Rows are points. The window is the flat piece filled in between its corners: a triangle in 3 columns, a solid with four corners in 4, and so on. A path goes straight from each point to the next, and from the last back to the first. List the points from which the path goes on through the window.

Window (3 x 3):
[[ -4  18 -27]
 [-17 -92 -17]
 [ 39  34 -26]]
Path:
(1): [11 86  5]
(2): [ 17  60 -74]
(3): [ 25   8 -63]
(4): [20 15  2]
(5): [-24 -35  29]
(6): [-14 -34 -49]
(7): [-16 -88 -52]
(8): [-13 -76  11]
Through the window after points: 3, 7

Window, 6 rows:
[[ 68 -67  69 -63 -61   7]
 [  3 121  15  75 -70   9]
 [-49 -43  15 -29 -12  -6]
 [ -6  51 -35  91 -22 -13]
 [-19  -4 -24 -33 -22 -55]
 [-26 -12   7 -28  52 -44]]
Path:
(1): [ -4  19  11  43 -34 -38]
(2): [-10  30 -29  22   7  23]
(3): [ 48  56 -32 -21 -31  26]
(4): [-18  -7  50  24 -22 -50]
(5): [-36 -19  53  -4 -39 -99]
(6): [ 17  14  -3 -41   8  34]
(7): [-35  59 -60  49  13 -14]
(8): [-55  38  -9  76 -22 -60]
Through the window after points: 1

Window, 8 rows:
[[  9 -13 -69   3  77 -36 -35   9]
 [-68  23  43   7 -28  83 121  70]
 [ 47  35 -15 -11  77 -73  -8  48]
 [-43 -56  86  19 -51 -15  29 -31]
 [ 28 -43  38  30 -92  12  24 -23]
 [  6  55 -38 -37  43 -49 -74  15]
 [ 23  42  -1  46  65 -21 -48  -5]
 [ 22 -48  68 -19 -10  39  -1 -14]]
Path:
(1): [ 29   4   0  13  38 -34 -18  62]
(2): [-34 -19  50  24 -35  40  30 106]
(3): [-38  24  28  -4 -14  57  99   6]
(4): [-20  26  22   7  -5  25  59   7]
(5): [-37 -13  28  23  16  35  19  69]
(6): [-37 -20  63  40 -40  10  18  42]
(7): [-26  -2  26 -26   7  18  68 -32]
(8): [-16   3 -14 -20  32   6  42  -8]
(9): [-11  -3   0  22  18   3   2  48]
(10): [ -9  14  16  11  14   6 -20  55]
(11): [-20  54 -17 -14  23   6  67 -37]
(12): [ 20  24  14 -51  14 -32  48 -36]
(13): [ 14 -32  18  78   4 -20 -41  85]
(14): [  5 -72  73  16 -15   8 -24  54]
(15): [-11 -11  46 -10 -26   8  36 -66]
(16): [ 27  37   6 -44  63 -45  33 -22]
Through the window after points: 2, 4, 6, 8, 10, 12, 14, 16

Window:
[[ 14  22  82 -25  15 -28 -21  24 -34  51  44]
 [ -8  43  47 -33   9  37  -1 -25  35  66 -12]
 [ 25 -18  53   7 -29  67 -36   0 -17 -33 -92]
 [-10   8 -34 -42   0 -48 -45 -17  39   9  55]
 [-15  22  -2 -35  19 -92  23 -90  -9  21 -11]
 [ 58  17   2 -45 -23 -36  -7  19 -35 121  36]
 [ 12 -25  27  87  48  73 -44 -23  21 -32 -71]
 [ 53 -41  54  55 -15  42  -8 -24  59 -44 -39]
 [-37  63 -11  29 -34 -27   3  44  44  44  36]
 [-98 -19  26 -36  -2 -60  13 -41  20 108   4]
 [-58  -2 -24 -12  13  -1  52 -12  19  16  43]]
Path:
(1): [  0  -8  36 -12  23   8   5  21   7  25 -54]
(2): [ -2  -2  35  38  -9  28 -18 -52  -7  37 -25]
(3): [ -8  17  49  10 -31   3 -43 -57  -4  32  12]
(4): [ 21   6   3 -14  16 -25  -2  15  45  12 -22]
(5): [ 11   4  45 -26  45 -10   5  31  13  45  -9]
(6): [-21  26  17   2 -59  -1 -17 -58 -13  45  53]
(7): [-31  54 -14  41 -30  19 -10 -52 -33  31  58]
(8): [ 43  10  39 -25  22 -16 -14  66  66   6 -23]
(9): [ 14 -15  39 -12  14   5   8  17  30   4 -51]
(10): [  1   0  37  30 -17  26  -7 -38  13  22  -8]
(11): [-21  -4  50  14 -30  41  -6 -40  17  28  14]
(12): [ 44  10  -2 -14  53 -25  17  19  55   1 -44]
(13): [-31 -10  17 -46  40 -30  32  63  39  22 -17]
(14): [-17   5  13   8 -19  19  -2 -56  -5  20   3]
(15): [-46  24  19  35 -19  12 -16 -63 -17  60  28]
(16): [  1 -20  13 -20  31 -34  18  25  61  18 -16]
Through the window after points: 5, 11, 13

Window, 12 rows:
[[  34  -30   63  -51  -20   -9    5  -85   43   25  106   56]
 [ -55   54  -32  -28  -15  -45   18   33  -59  -31   82  -16]
 [  -4  -73   24 -113  -11  -44   64  -54   12   21   22   22]
 [ -59   31  -85   51   -7   22  -50    9   16   50  -38  -36]
 [ -52   64   -6    7   10   83   38  -16  -16   13  -47  -60]
 [ -17   47  -25  -45   39   41    3   55   38   18   74   25]
 [  43  -23   -2   34   25  -22   43   31    8  -18   91   33]
 [ -40  -43  -71    4   28   60   -6  -45  -38   22   29  -48]
 [  26   43  -81   -9   16   10   30  -32   53  -19   63  -12]
 [  40  -51   27  -96  -43   11   31  -62   10  -31   54  121]
 [  26  -47   71  -76   24   -2  -21  -33    9  -72   25    0]
 [-110   -8  -47   38  -14   64    5   -1   42  -13    1  -59]]
Path:
(1): [ 19 -17 -36 -69 -24  28  -2  63 -13 -35  81 -42]
(2): [-66  48   2   9  41 -35  43 -66  18  30  26  61]
(3): [-39 -11 -26  13  31   6  -5 -21   7 -20   0  19]
(4): [-13  -7 -11 -30 -42  27  15   4  31  23  52 -46]
(5): [  1  15 -40  32 -64  57   8  45  76  45  -5 -60]
(6): [-85   3 -31 -51  71  -3  17 -77 -63 -15  60  59]
(7): [  0  13 -43  14  34  -8  23 -31  18   5  32  30]
(8): [ -6  12 -52 -22 -31  35  25  -2  28  -2  68 -16]
Through the window after points: 1, 3
